Rows are points. To make a cloud, some directions were put in groups of two or more. Within a group, all points are equally far from the middle, so they leave a hole (a ring in 2 directions, a hollow ball in 3). The other directions are filled evenly. Then the cloud was stretched, turned, moved and blurred a little. How many holes are there, and how many directions does each take, smallest first?
In the rows, zero is written as 128.

Cloud, 19 rows:
[[134 169 148]
 [121 177 132]
 [ 97 131  57]
 [ 86 123  96]
 [110 198 140]
 [112 129 122]
 [ 68 125  68]
 [126  95 112]
 [135 101 130]
 [118 141 107]
 [152 134  92]
 [ 79 130 120]
 [ 83 150  62]
 [107 159 108]
 [105 138 109]
 [148 127  67]
 [142 164  75]
 [157 156  89]
 [117 145  67]]
Holes: 0

Cloud (55 x 6):
[[137  79 106  94 106 141]
 [181 180 164 125 131 116]
 [129  85 101  85 106 102]
 [191 154 133  98 187 120]
 [128  84 112 155  85 145]
 [118  63 100 129 114 113]
 [172  90 182  98 125 131]
 [154 149 135 182 156 113]
 [192 123 166 100 152  81]
 [206 159 160  99 112  97]
 [110 106 163 122  59 109]
 [145  97 152 123  69 109]
 [204 125 146  89 117 169]
 [162 118 153  93 167  80]
 [123 111 112 162  80 155]
 [181 108 151 129  81 114]
 [171 176 157 108 156 132]
 [138 107  85 177 134 149]
 [123 160 118 142 167 128]
 [160 103 183  75 127 104]
 [164 130 159  90 160  81]
 [ 94 114 119 144  67 123]
 [187 124 158 104 119 179]
 [153  85  86 110 127 130]
 [ 63 126  98 151 127 137]
 [168 148 168 124 125 180]
 [159 131 109 191 156  99]
 [132 123 153 183 150 123]
 [225 128 161 102 160 140]
 [160  97  94 139 111 167]
 [125 153 176 145 126 130]
 [ 83  88 105 134 105  73]
 [169  97 110 151  94 158]
 [106 115 115  99 154  68]
 [ 85 123  89 149 127 156]
 [128  74 144 126 160  82]
 [108 132  84 108 149 140]
 [206 148 161 132 147 179]
 [164 137 179 153 112 109]
 [ 91 108 143 181 146 126]
 [125  78 122 114  77 101]
 [153  82  98 140 158 101]
 [168 119  80  83 127 109]
 [159 123 151  92 176 118]
 [185 141 145  90 175  92]
 [125 148  83 152 106 123]
 [132 133  77  97 136 148]
 [ 84 128  98 119 128  81]
 [101 112 109 159  77 136]
 [208 119 160 118 168 142]
 [124 146 106 132 173 141]
 [135 131 183 154 105 161]
 [187 120 119 106 185  90]
 [118 138  87 110 105  95]
 [175 135 105  77 112 159]]
Holes: 2 (2, 3)

Cloud:
[[117  92  98 160 128  89 114 151]
 [123 159 146  85  53  98 115  84]
 [179 181 102 110 156 127 157 117]
 [184 166 127 143  84 105 116 117]
 [104 144 146 148 181 157 145 111]
 [ 85 117  82  98  62 112 142 110]
 [ 66 141  89 145 140 129 177  93]
 [142 127 153  82 133 121 170 184]
 [ 85 100  92 147 147 168 117 109]
 [101 168  66 128  98 140 166 145]
 [102  99 174 160 141 157 147 152]
 [170  90 112 132  90 125 152 179]
 [ 87 142 136 173 100 132  83 142]
 [ 97 131 136  93  76 101 135  58]
 [ 79 114 119 193 118 134 109 152]
 [123 147 182 129 109  99 132 182]
 [ 90 155 120 141  96 102  78  99]
 [125 167 127 168 167  96 115 164]
 [130 161  84 146  60 143 149 124]
 [197 149 198  77 106 102 134  97]
 [170 146  84 110 177 110 129 145]
 [110 133  69 149  52 111 155 150]
 [105 141  92 194 102 172 165 127]
 [ 52  80 115 116  82 111 106 111]
 [ 98 177 171 140 150 144 164 109]
 [105  80 161 140 169 128 124 189]
 [117 115 129 160 116 115 174  84]
 [154 117 150 136 125  96 156  81]
 [116 151 141 167  68 139 131  84]
 [149  93 124 102 122 138  77 144]
 [191 146 158 118 122  83 118 178]
 [129 174 115 100  91 114 175  77]
 [ 86 174 132 131 102 186 144 139]
 [112 121 122 175  67 145 137 104]
 [177 131 139 144 102 142 149  81]
 [144 179 132 145  67 143 172 123]
 [ 78 185 147 109 158 135 124  85]
 [128 108 151 179 121 114 171 130]
 [146 216 126 123  95 125 156 137]
 [106 156 127 101 128 136 106 194]
 [110 143 158  74  62  80 132 113]
 [ 80 164 119 100 118  80 122  87]
 [ 59 160  86 101 116 158 120 151]
 [100  97 134  88  75 101 158 106]
 [105 171 114 153 151 156 182 167]
 [117  87  99 155 118  97 141  93]
 [ 67 119  93 120  73  82 125 144]
 [166 113 100  99  86 120 160 144]
 [117 156 136 184 151 175 137 124]
 [159 120 156 175 150 124 106 138]
 [100 173  67 117 115 122 115 146]
 [141 161 139  99 194 114 112 156]
 [ 52 135 130 140  86  96 101 163]
 [128  54  91 140 114 121 151 140]
 [142 113 160 103  82  86 137  84]
 [173 161 177  64  93 102 151 131]
 [151  63 143  79 110 119 128 101]
 [112 153 102 103  82  70 174  99]
 [ 59  99 121 142 132 139 163 116]
 [115 172 158  72 124  83 131 123]
 [116 185 167 105  91  99  85 111]
 [116 129  62 140 141 148 114 110]
 [103 130 129 190 151 131 106 135]
 [ 67 158 104 118 170 178 111 150]
 [159 165 154  68 156 104 153 133]
 [129 168 136  83 173 146  93 155]
 [ 98 166  77 159 109 166 179 137]
 [134  92 109 130 169 104 101 136]
 [114 101 112 103 123 159 150  96]
 [145 170 150 108  84  76 180 117]
 [126 119 143 166 163 158 151 108]
 [131 187 140  68 114 108 124 129]
 [104  69  77 126 139 132 142 153]
 [ 72 112  85 201 133 123 147 174]
 [133 107  80 112 171 104 153 133]
 [174 107 156 103 105  93 183 171]
 [118 153 124 160 168 160 105 110]
 [ 94 134 188 147  74 118 137 120]
 [116 186 167  82  97  98 116  76]
 [111 101 128 101  75 106 127 165]
 [126 146 151 109 149 190 150 166]]
Holes: 1 (6)

Cloud (93 x 9):
[[ 99 160 130 136 101 102 165 137  83]
 [ 79  84 166 118 139 145 156 160 156]
 [117 133 155 133 138 190 185 209 131]
 [ 92 141 163 172 124 160 105 100 114]
 [128  81 119 103 163  99 156  88 139]
 [112 161 130  88 134 149 171 126  68]
 [134 159  98 134 185 137 154 198 102]
 [144 122  78 179 113 142 195 174 155]
 [137  95  85 154  91 129 136 135 157]
 [122 107 105  92 167 100 143 155 143]
 [156 128 126 120 132 114 213 172  97]
 [117 134 153 105 173 136 170 144  56]
 [158 152 124 161 150 169 145 144 156]
 [161  90 132  65 173 143 167 154  98]
 [ 92 126 170 127  92 124 137  97 114]
 [110  84 155 136  99 121 156 144 176]
 [138 111 132 121  72 125 119 158 135]
 [111  71 125 145 179 166 193 171 195]
 [128  91 143 149 144 112 140 179 158]
 [120 115 129 127 182 130 178  84  81]
 [176 103 108 121 120 143 197 139 133]
 [114 144 209 161 111 126 161 179 140]
 [127 130  99 180 101 113 132 162 170]
 [143 104 129 118 136 104 178 119  76]
 [164 140 145 147 106 128 188 191 142]
 [114 120 149  82  90 174 181 160 140]
 [102 169 108 144  88 158 159 164 183]
 [ 98  99 151 114  74 150 150 153  86]
 [155 103  78 186 165 118 155 119 121]
 [129 137 113 123 169 161 131 221 133]
 [ 78 139 115  82 143 150 169 169 138]
 [119  87 132  80 155 168 153 175 108]
 [144 135 117 104 166 106 162 121  50]
 [160 132 117  85 143 116 213 159 128]
 [ 85  68 155 103 151 193 108 122 114]
 [170 120  79 142 131 130 191 167 128]
 [119 159 130 168 147 208 155 118  69]
 [110 120 106  95  89 153 159 185 102]
 [ 96 119 148  94  74 127 172 166  82]
 [111 142 129 144 115 163 221 195 157]
 [156 117 111  77  69  86 168 159 174]
 [ 99 110 119  64 126 113 172 137  89]
 [ 66 145 185 116 161 126 182 159  95]
 [124 141 127 110 185 135 131 176 105]
 [188 121 141  90 162 125 143 124 133]
 [105  90 141 174  97 155 145 164 126]
 [144 143 105 137 108 150 148 222  92]
 [ 68 122 146 132 111 118 139 126 135]
 [105 147 127 141 117  84 147 111 110]
 [169 143  95 103 124 147 146 155 124]
 [123 159 142  98 145 161 179  79 142]
 [111 111 124 124 119 166 151 124 210]
 [137 161 125  92 152 141 141 128  30]
 [152 124 107 116 176 154 144 213 110]
 [113 150 112 114 136 160 153 165  75]
 [127 169 123  67 134 138 146 169  95]
 [115 103 180 112  89  83 159 163 136]
 [116 169 150 129  74 113 117 159 105]
 [137 104 135  76 156 119 157 187  72]
 [164 139 130 184 121 134 135 139 129]
 [160 147 134 134 168 156 198 154 105]
 [160 160  76 116 113 102 160 107 105]
 [124 167 160 157 155 167 187 175 154]
 [166 140  92 152 146 132 139 178 193]
 [ 96 153 133 107 160 143 151 189 140]
 [ 98 147 161 170 137 132 132 137 149]
 [131 137 176 129 133 115 122  87 104]
 [134 167 146 131 163 158 178 160 134]
 [ 97 124 107 110  79 151 206 128 153]
 [110 116 161 156  80 131 148 170 111]
 [112 158 154 155 100  92 183 142  95]
 [103 125 139 101 111 110 134 144  58]
 [129 149 112 219 119 140 164 160 127]
 [157 150 151 142  99  69 151 173  92]
 [158 114 100 116 163 149 141 170 179]
 [125  86 194  95 132 120 122 114  99]
 [119 143 139 123 102 193 137 157 140]
 [164 143 146 137 155 125 165 107 157]
 [ 78 138 143  89 163 110 187 132 125]
 [109  86 120  81 138 122 108 165 104]
 [196 147 114 161 128 126 135 146 101]
 [ 84 151  79 154 131 146 178 168 127]
 [148 185 143 126 126 121 189 177 107]
 [139 153 187 143 121 122 150 163 132]
 [ 88  99 211 105 114 117 147 168 122]
 [124  80 136 114 119 132 114  93  93]
 [166 127 125 129 186 112 146  97 160]
 [ 99 143 154 128 161 173 173 192  86]
 [101  73 106 103 163 154 143  96 136]
 [131 100 122 153 139 127 162 188 221]
 [148 122 104 146 178 109 216 134 106]
 [168 103 119  61 122 126 163 165  67]
 [181  92 131 137 157 182 144 190 162]]
Holes: 1 (3)
